Rows are points. To make a cloud, some directions were put in groups of two or more. Within a group, all points are equally far from the middle, so they leave a hole (a ring in 2 directions, a hollow ball in 3). The other directions are filled evenly. Then the cloud was stretched, turned, moved and blurred a little. Count the holes, and give their numbers of directions, smallest first.

Cloud, 19 rows:
[[ 27  16  45]
 [ 65 -39  41]
 [-21 -32  16]
 [ -5 -65  25]
 [ 32  29  14]
 [ 13  16  44]
 [-15  25  -2]
 [ -8 -65  35]
 [ 56  -4  45]
 [ 28 -29 -56]
 [ 41  39 -26]
 [ 17 -86  43]
 [ 59 -10  47]
 [ 59  -8  41]
 [ 25  33  12]
 [ 56  -9 -15]
 [ -9 -45 -17]
 [-27 -11 -25]
 [-25  40 -41]]
Holes: 1 (2)

Cloud, 27 rows:
[[  6 -38  41 -49]
 [ 16  -7 -39  10]
 [  9  35  16  39]
 [-59   1  15  40]
 [  4  23 -30 -46]
 [-64  11  61  23]
 [ 14  -3 -46 -26]
 [-48  14  88   9]
 [ -2  56  27  28]
 [ 18  38  76 -43]
 [ 12  -5 -48 -23]
 [  5  -5  65 -60]
 [ 16  43  73  20]
 [ -4  22  89 -43]
 [-29   5 -19  41]
 [-48  48   6 -22]
 [-59  46  19  12]
 [  5  68  36 -13]
 [ -2  -1  69 -58]
 [  8 -34  59  19]
 [-32 -42 -22 -17]
 [  1  -1 -31  28]
 [ 40 -32  35  -6]
 [-30 -35 -34   1]
 [-49 -28  21  34]
 [-21 -24 -43   8]
 [-56  27  13 -35]]
Holes: 2 (2, 2)

Cloud (53 x 6):
[[  0 -66 -36   8  15 -66]
 [ 13 -70  -1  28  47 -15]
 [ 17 -68  36  -3 -31   1]
 [-54  16 -15 -26  16  49]
 [ -8 -62  -5 -58   3  41]
 [-36 -22  40  20  36   7]
 [ 21  54  10 -75 -14 -43]
 [ 44   6  45 -32  30  12]
 [ -4 -66 -36   9  13 -67]
 [-54  -7  34  -3 -37 -51]
 [ 22 -53  11  -1  13 -67]
 [ -8 -62  52 -17  19  30]
 [-27 -54  36 -16 -25 -53]
 [ 29  38 -42 -38  31  18]
 [-32  29  37   8 -52   5]
 [-22 -63  45 -40  -5  28]
 [-33  72  -6 -60 -11 -42]
 [-53 -25  37 -44 -19 -46]
 [ 16  18 -14  20 -67 -26]
 [-52  11 -61 -14 -36 -34]
 [-35  17 -53  -4 -29  33]
 [-42  11 -56  -1 -43  13]
 [ -6 -52  50 -17  44  17]
 [ 38 -12  46 -11 -12  30]
 [-28   4 -24  41 -53  -6]
 [ -3 -51 -38 -43  60  -5]
 [ 54  -9  -5   1  -6 -67]
 [ 34  34 -65 -18  -5 -49]
 [ 41 -14  16 -11 -46 -58]
 [ 44  18  42  -5  12  20]
 [-65 -20 -49 -19 -32   3]
 [-10 -41  36 -64 -18 -44]
 [-43  29  43  -4  15  32]
 [ 58 -16 -43  12  30  -5]
 [  5  33   0  17 -65 -44]
 [ -4 -90 -40  20  30  27]
 [-49  -2  37 -19  -7 -61]
 [-28  -2 -41  38  35 -28]
 [-18 -47 -26 -46  63   7]
 [-14 -35  28 -72  -4 -48]
 [  7  34  16 -55 -35  37]
 [ 43   4 -48 -33  35  16]
 [  8 -39 -39 -72 -15 -38]
 [ -2 -35  41 -38  30 -51]
 [-22  36 -65 -15 -44 -41]
 [ 27 -66 -22   1 -37 -51]
 [ 25  35 -33 -40  24  37]
 [ 30 -24 -43 -33 -10  41]
 [ 47 -14 -52  -5  24  28]
 [ 27  36 -21  13 -39 -66]
 [-31 -26  38 -43  22 -54]
 [ 21  25 -21 -82 -21 -39]
 [ 27  23 -37 -35  18  43]]
Holes: 3 (2, 2, 2)

Cloud:
[[-24  27  16  52   4   0  38 -10]
 [  6 -16 -26 -26 -43  40  31 -22]
 [-29  53 -11  -9   5  24   5 -34]
 [  9 -16  -1 -32  30 -20 -40 -65]
 [-21  10   3 -54  37  -2  83  -1]
 [-37  36 -34  21  53  15   7   0]
 [  6   8  10   4  15  22   5  12]
 [  7  -8 -23 -20  34  58  -5 -37]
 [-27  -6 -44  -5  -8 -21  43 -53]
 [-30  32 -14  12   2  43  17  17]
 [-10  -3  -7 -35  -6  15  -1  57]
 [  5  38  25 -56  44  10  25  18]
 [  1 -13  35  -4 -17  45  -7  36]
 [ 11 -51  17 -28  59 -18 -11  -9]
 [ 12  -2 -14   5  17 -20 -19 -63]
 [-23   3  -9  20  65  33  10 -40]
 [ 15 -15  35   4 -34 -34  -5  -5]
 [ 34  27 -10   1  52 -44  -3  22]
 [ 68  38  -1  -8 -14  10 -22 -14]
 [ 28  29  44 -43  15   5   0   9]
 [-14  23  21 -48  -8 -40 -10  21]
 [ -6  12 -35   9  35  62 -13  28]
 [ 15  14  -5 -11 -15 -26  11 -55]
 [-17  -7 -21 -48  30  33  47  -1]
 [ 29 -24   6  -2  31  45  -9 -56]
 [  1  50 -50 -33  26  19  30 -23]
 [  6  25 -34 -21  27 -12 -11 -11]
 [ 46   1 -32  -8   5 -13  35  14]
 [-23  40  18 -14  21  38  -5 -15]
 [ 33  22 -24 -17 -33   9  24 -18]
 [-24 -55 -23  -8  -9 -17  32  -9]
 [ -1  45  -9  39 -22   5  15  31]
 [ 39  21 -24  31  19  66   9 -22]
 [-14 -20 -23 -61  23  73  32 -16]
 [ -2  18   5  42  14   5  35 -16]
 [  8  31  10  36  23  -4  23 -30]
 [-25  22 -38 -23 -21   0  40  28]
 [ 21  57  18 -50  47  12   9 -15]
 [ 44   0 -28   5 -16  11  17  16]
 [ -6  22 -54 -46  29 -24  58  13]
 [-36  -4 -30  39  50 -19   2 -26]
 [ 19  62  -6   4  43   5 -35 -18]
 [ 15  13  41  32  44 -17 -41 -35]
 [-29  22  13  17  73  31  22  39]
 [  5 -19 -43   2  39  31  11  17]
 [ 12  -3  10 -31 -23  52  42  19]
 [ 55  -4 -31 -13 -20  -4 -15 -23]
 [ 41  48  37   8 -20 -28   3  34]
 [-29  -5  23 -24 -21  27  28   8]
 [ 23  18   8 -16  29 -40  34  20]
 [ -9  -2  15  41 -20  72  22  -3]
 [-60  56   4 -12  36  49 -10 -13]
 [ 42  62  16  -2  95  32 -21  15]
 [ 47  -3 -30   0  32 -14 -11  14]
 [ -7 -13  44  23  35  27 -27   2]
 [-11  58   6 -62  12  44   7 -29]
 [ -3  -4   2  10   1 -15   9 -28]
 [-12 -45 -13  11  -1 -32 -12   7]
 [ 21  20  45 -52  31  20  -6  18]
 [  9 -19  -5 -34  17 -22  30 -19]
 [ -9 -26   6  -5  47  24   9 -50]
 [-42 -42  -3  15  26  44 -19  47]
 [ -8  -9 -31  44  -1 -22 -18 -37]
 [ 24  13  -7 -24  -1  55  22 -14]
 [  4  20  13 -26  32   9 -16 -51]
 [ -6 -38 -17  36  17 -10  39  -7]
 [-55  16  31   7  49  35 -33  -3]
 [ 19  24 -23 -36 -18  29 -32  25]
 [ -7   2 -10  -7  28 -11  31 -33]
 [ 30 -44 -14 -42  29 -13 -17  -5]
 [-15  44  17 -45  41  22 -37 -20]
 [  2  31   3 -31  18 -27  13  20]
 [ -2 -26  17 -37  18  19 -25  22]
 [ 34  53   7  -7  -8 -14 -33  11]
 [-63   8  -8  -9  25  10 -32 -13]
 [-49  31   2 -43  38  38  14 -34]
 [ 51   7 -53 -21 -20 -15  -9 -61]
 [ 25  71   6   5   6   3  16 -42]
 [ 30  17   0 -16  46 -41  28  35]
 [ 14   8 -23  -6 -52 -13  23  10]]
Holes: 0

Cloud, 89 rows:
[[ -1  47 -23 -14  41  -7 -17 -42  17]
 [ 54  20  -7  21   3 -24  27  -8 -21]
 [-49 -56  -8  -7 -34  33 -27  -4  15]
 [-47 -28  24  23  22  38 -15 -56 -42]
 [-33 -28  56 -15  27  17 -31 -20  10]
 [ 25  33  60  43  75  14  17  16  19]
 [  9 -28 -13  14 -21  17 -24  48  30]
 [  9  -9  21  -8   2  57 -27  -3 -16]
 [ -5  30  58  43  31 -23 -15   4   8]
 [-29  22  57  -9 -36  26  16  12 -33]
 [-26  65 -12  -1  21  16  40 -15  13]
 [  3 -18 -41  26 -39  46  59  46 -29]
 [ -7 -95   0  38  -2  22 -22  -8  17]
 [ 56  38  34  31  25   4   0 -16  12]
 [ 64 -65  17  26 -14  17 -25  23  48]
 [ 16  39 -14  43 -14  -6 -47 -23 -13]
 [-37 -19  16  -2  -9  12 -88 -30  -8]
 [ 15  43  -6  -7  48 -17  16 -56 -33]
 [-53  31 -51   3 -10  -5   9 -68 -44]
 [-46 -15  15  37  -6  33 -47  -8  35]
 [ -5 -25  68  17 -37  29   2  16 -14]
 [-36  13   9  70   2   0   8 -19 -37]
 [-78  31 -24  12   3  -6  -1 -59 -32]
 [  9 -13  31  43  44  58 -44 -11  54]
 [ 34 -16  -2  10  38 -19  12  45   8]
 [  2  43  54  -2  35 -17 -36 -38  -1]
 [  1 -33   1  12 -49  -9  30 -49 -36]
 [-25  35   4  16  27  64  29 -21  -7]
 [ -3   0   1  31 -44  15  62  44 -79]
 [-15 -57 -46  15 -16 -27 -33 -10  20]
 [-26   3   3  15 -12  79 -20 -46 -22]
 [-44 -23 -21  52 -42  21  11 -49  17]
 [ 17  22  14  12 -32  26 -45 -40  24]
 [  0   6  86  26  29 -28 -42  -5  -5]
 [-32  46  22 -20  16  17  19 -43  14]
 [  1  64 -13 -10 -17 -23  26 -28 -41]
 [-67  11  25  30 -42  11  15 -61 -72]
 [ -1 -83  -9   7   0  49 -37 -17  25]
 [-18  46 -17 -22  13   4  12 -34  25]
 [-34  19  49  -2 -12  14 -40 -35  -4]
 [-43 -30  60  15 -36  21 -37 -31 -22]
 [ -9  23  -9  -9 -29  -5 -61 -56  17]
 [-30 -66 -12  22 -24  21  48   1 -16]
 [-29   9  22  30  71  16  20 -65 -28]
 [ 40 -29 -25  30   6 -27  -8  30  -8]
 [-18 -42  33  30  39 -26 -33  16  10]
 [ 15 -15   9  26  -2  47  22  50   7]
 [ 25  19 -25  30  -9  -5 -22 -52 -37]
 [-15 -53 -33  35 -28  73   6  12 -11]
 [-14 -16 -47   4 -66  31   2   2 -87]
 [-57   7 -40  29  -8  60   7 -22 -59]
 [-17 -61  38  -4 -45 -11 -44 -10 -14]
 [-50  36 -24 -10   8 -29  -6 -64 -23]
 [-24  -9  41  60  33 -20 -21   0 -20]
 [-25   6  -8 -23 -14  11  -1 -55  35]
 [-20  -2 -35 -41 -34  19  -4  19 -11]
 [-42   2   5   2  -6 -22 -52 -83  -4]
 [ 15  21 -44  19 -46 -26  -8 -23 -34]
 [-17 -54  55  71 -15  30 -35 -17  -2]
 [-14 -13 -19  12   0  49 -17 -75  25]
 [ 12 -16  13  62   3 -12 -51 -66 -17]
 [ 13  -3  15  62  11  72  -6  11  10]
 [ 39 -53  13  21  -2 -14 -27  -6  74]
 [  5  14 -10  38 -12 -28 -34 -18  33]
 [ 25  16  35  46  11  41  -7  -8 -45]
 [-44 -53  -5   7 -43  46  12  14  12]
 [-64  28 -34  33   2  16  44 -51 -40]
 [ -4 -52  55  61   1  20 -77  -7  39]
 [ -9  39  -8  -2  13  44 -26  -9 -42]
 [ 10 -61 -12  23 -49   7 -14 -13 -57]
 [ 25 -10 -41  11  -6  19  59  31  -6]
 [ 32  18 -36 -36  10 -11  -2 -20  -5]
 [ -1  30  40  58  13  40  58  12 -31]
 [-11 -38   1 -37 -22  20  -8  -4  12]
 [-50 -34 -31  16 -25 -14  41 -47  -2]
 [-14 -40 -11  60  36  54 -38 -25 -14]
 [-39  10  44  41  -5  53  51   7   4]
 [-47 -40  38  62 -32  42  12  -3 -11]
 [ 37 -23 -51  19 -54   3  -5  -1 -49]
 [-50 -26 -12  33 -75  17 -51 -17 -68]
 [-14 -33 -34 -23 -35  35 -10  15  27]
 [ 31 -15  35  51  -5  18  13 -36  24]
 [-42   8   6  41   6 -27 -10 -36  21]
 [-55 -56 -22  26  -5  22 -65 -25 -10]
 [ 16  39 -62  41 -30   8  12   0  -4]
 [ -9  -4  35  72  -4  29  12 -17 -48]
 [-10 -35 -44 -14 -59  67   5  -7 -37]
 [-16  -4  16  -8 -53  25 -47  13 -19]
 [-22 -41 -22  48 -15 -11 -16 -52  28]]
Holes: 3 (2, 2, 3)

Cloud (96 x 9):
[[ 38 -16  15 -24 -41   9  12  46   7]
 [ 48 -58  65  32  -2  -8  12 -25   0]
 [-18  27 -63  56  29 -22 -53 -34  15]
 [ 59   1  32   5  -5 -26  11 -38  -7]
 [-26 -47  -4  33  -5   1 -33 -43  21]
 [ 35  -2 -63  27  13   7 -32 -26 -19]
 [  4 -13 -30  16  -2  38   5 -54 -29]
 [ 41 -29  10  13  29 -25 -38  -8  29]
 [-53   6 -39   1   8   2 -42  32  18]
 [-33 -13 -10 -51  -4  -9  16   1  -6]
 [-40  26   7  23  -5 -10 -36  11  47]
 [ -5  57 -52 -17 -10  -1  39 -14  -4]
 [ 16 -23  37 -15 -18 -51   2 -20  14]
 [-20 -17  23   7 -37 -26 -22  29   2]
 [  4  71 -12  12  28 -33  -1  31   2]
 [-10  41 -34 -10  11  34  -7  42  38]
 [ 27  51  36  -2  16 -14   5   0  25]
 [-15  27  31 -26  10  27  -7  16  50]
 [ 27 -46  73  23 -34  -2   7  11  16]
 [ 18 -17  35   7  49  20   9  -7  -3]
 [-37 -26   5  10   3  13 -29  29  25]
 [  1 -48 -11 -29 -47   8  10  18  22]
 [ 25  40  29   8  -1 -38 -52 -25  15]
 [ -2 -30  35  37 -42 -38  -6  -8 -14]
 [-46 -34 -17 -20 -17  24  36  27  23]
 [ 17  29   5  14 -14 -31  27  25  16]
 [  4 -46  10 -17   3  49 -14   9  39]
 [-23  45  14 -35 -12   0 -27  24  39]
 [-25  14 -21  20  10 -59 -59 -27  26]
 [ 32  31  14 -55  -1  -6  25  50  40]
 [  3 -28 -42   7   0  -5 -38 -49 -15]
 [-39   9 -65  44  -8  16 -11 -53 -32]
 [ 10  18  36 -12  15 -14 -30 -16   3]
 [-12 -10   1 -47 -17  43   2  28  16]
 [-42 -16 -38 -25 -10 -18  24  -6   0]
 [-23  27 -48   0   9 -40 -47 -32 -10]
 [  7   6 -17 -28 -28  24   8  42  42]
 [ 11  15  53  11   7  -7 -30  17  34]
 [ -2  -3  10  -9  -8 -33  55 -36   0]
 [  8  18  54 -33 -13 -48  -2  32  34]
 [ 28  15  14 -45 -13  14  31  18  -9]
 [-24 -40   4   0  18  42 -30   8  12]
 [ 20 -25   0  35 -39  21  -5  17  14]
 [ -8 -51 -11   1 -47  10 -17  23 -12]
 [ -4  63 -26  22  -2  -4  29  10 -12]
 [-36  -4  -7   1 -32 -18  30 -26 -14]
 [-66   5 -10 -48  -5  -5   4  20  23]
 [  7  35 -80  -5  -4 -20  -3 -28  -8]
 [ 20 -30   9  -8 -52 -29  -2 -27 -10]
 [ -6  46  16  53 -28 -35  11 -50  -4]
 [ 52  25  28  12 -11 -21  22   3  18]
 [ 36 -15  -2  46  22  15  25   0  -3]
 [-30   5 -49  36  28  18 -29   6 -10]
 [ -2  25  28  43  -1  -4  33  19   0]
 [  6 -15  17 -65 -17   5   8  64  52]
 [-38  -5 -24 -21  45  46   9  40  21]
 [ 15  37 -40 -11 -20 -15  18  -2 -24]
 [  9  10  95  10 -17 -39  20 -19  -3]
 [ 50   3  23 -34  27 -16  17  -6  -4]
 [ -9  12 -15  11   0 -39 -31 -36 -33]
 [-61  -1  -6  36   0   2 -19 -33 -21]
 [ 21  27  44   5  15 -37  45 -44  -9]
 [ 17  34  69   7   8 -14  12 -31  12]
 [  4 -21  44  14   5 -14 -33  -6  42]
 [ 23  10 -31 -34 -12  24  40  16  -6]
 [-27  70 -19   7  20  -7  22  23 -15]
 [ 19 -54 -11  66  -5  47 -34 -23  -3]
 [ 28 -46  -3  10  -2 -41   7 -30  -8]
 [ 15 -26   7  25 -26 -21  -4 -61  11]
 [ 15 -57  30  13  -9 -22 -25 -30  16]
 [ 30  50 -16  16 -11 -13  10  19 -17]
 [  8 -54 -29  24  -4  34 -24 -12  38]
 [ -4   8  85  30 -24  -5 -15 -15  23]
 [  3  19 -77  45 -15 -21 -17 -22  -1]
 [ 25  41  20 -15  -9   6  -4  -5  33]
 [-15  16 -37  32 -23 -27  -4 -15  34]
 [ 62 -33  36 -32  -9  -2  -6  25  32]
 [ 34 -26  -8 -53  -1  30  11  38  10]
 [ 14 -45   8  29  13 -18 -24 -43 -29]
 [-44  10 -32  43   6  10 -45 -33 -31]
 [ -3 -25  17  13 -29 -35   0 -25  23]
 [  3 -26 -12  -2 -61  24 -10   2 -13]
 [-25   3  22 -25   7  48  26   6 -24]
 [ 75 -12  11  10 -16  -1  29   9  -6]
 [ 56 -22  22  -7 -54 -21   1  -4   6]
 [ 13  34  32  27 -17 -26   4  36  -6]
 [-51 -21 -17   9  -5  -4 -40   1  56]
 [ 44   9  41  23   4 -44 -42 -20  26]
 [ 21  56  15  11  -2  14  30  13  -8]
 [ 20 -24 -37   0   1  41  -3 -36   9]
 [ -1  50  40  43  15 -35 -22 -39   3]
 [-11   3 -75 -17  27  36 -12  30   6]
 [ 20   8 -30  10   6  17  47 -26 -45]
 [ 23 -56  10   8  -3  21 -64 -19  19]
 [ 32  40  17 -16  45 -39 -17  26  29]
 [-48  -6 -54  54 -20  30 -43 -27 -25]]
Holes: 1 (6)
